Rows are points. The window is the flat piece filled in between its corners: a triangle in 3 columns, a solid with four corners in 4, and so on. A path goes straight from each point to the next, and from the last back to the first. After which points does the path pass through the window?

Window (3 x 3):
[[-29   5  72]
 [ -8 -33 -29]
 [ -3   0 -78]]
Path:
(1): [-59 -23  32]
(2): [-2 24 86]
(3): [ 19 -12 -48]
(4): [-30  -4 -61]
(5): [-23 -31 -64]
(6): [ 50   2 -54]
(7): [ 43  -9 -84]
(8): [-40 -15 -27]
Through the window after points: 1, 3, 7

Window:
[[ -43  -16  -58  -36  -74    0]
 [  10   40 -121  -35   45   -2]
 [  -6   55   66  -70  -41   48]
 [  69   34   49   32   43    4]
 [ -30   17   10  -42   13  -57]
 [  -4  -61  -39   64   61   17]]
Path:
(1): [ 31 -43 -29 -40  70 -17]
(2): [19 41 16 48  9 28]
(3): [-26  73 -12  14 -54 -39]
(4): [ 15  13  25 -76   3  31]
(5): [  7 -22 -27 -58 -72  12]
(6): [-97  50 -30   3  -8   2]
(7): [-59  11 -37  67  11 -10]
(8): [ 30 -57  -9 -18  60  -2]
(9): [  7 -61 -35 -34  33  -4]
(10): [-38  24 -47 -10 -11   5]
(11): [-49 -20 -31  57  29 -17]
(12): [ 33 -59 -44   1  25  42]
(13): [ 67  -1 -34 -18  75  -3]
(14): [-56  24  -3  77  16  36]
(15): [-84  62  15  -9  12 -32]
(16): [ 37  44   5 -61 -19  -2]
Through the window after points: 1, 5, 7, 11

Window (9 x 9):
[[-58  10  13 -34 -61   3 -38  22 -10]
 [-91  13  -2 -15 -38  42   1   3  38]
 [ 57  35 -13 -16  -1 -39  73  20  28]
 [-60  20  17 -44 -67  11 -41 -31  64]
 [-37 -19 -36  38  61 -38 -85  -1 -43]
 [-63   9  47  12 -51 -27  -8 -15  21]
 [ 93   4 -18  24 -12   2  65 -11  -2]
 [ 19 -34  15   0 121  34 -48  33 -33]
 [ 49  29   5  27 -43  18  32  44  67]]
Path:
(1): [ 32 -54 -53  16 -10 -55 -17  50  92]
(2): [-31  47  18   8  33   6 -16 -31 -85]
(3): [ 40  77  27  38   8  -9  22 -14  -2]
(4): [ 33 -21 -15   2 -27   1  31   0   7]
(5): [-15 -78 -59   2   1 -22  31  -9  51]
(6): [-13  45  20  -5 -38  27  -1   8   7]
(7): [ 48  65 -16  24  18   0  -6  -2   6]
(8): [-28 -71 -11   9 -12 -21   1  15  -1]
(9): [-34 -23  19 -19 -49 -25  14  18  14]
(10): [-17  61  -5  28 -40  -9  -7 -32  29]
(11): [  4  43 -18 -12   2  44 -10  17   1]
(12): [-13 -41  12  -4 -14 -48  14   1  23]
(13): [  6 -28  -9 -18 -47  14  29 -10  64]
(14): [-18  80  22  39  34  -9  -5  41 -14]
(15): [-54  65  10  -5 -28  -2 -23 -24 -54]
(16): [-40 -16  -5 -18 -10   1 -19  11  30]
Through the window after points: 1, 3, 5, 7
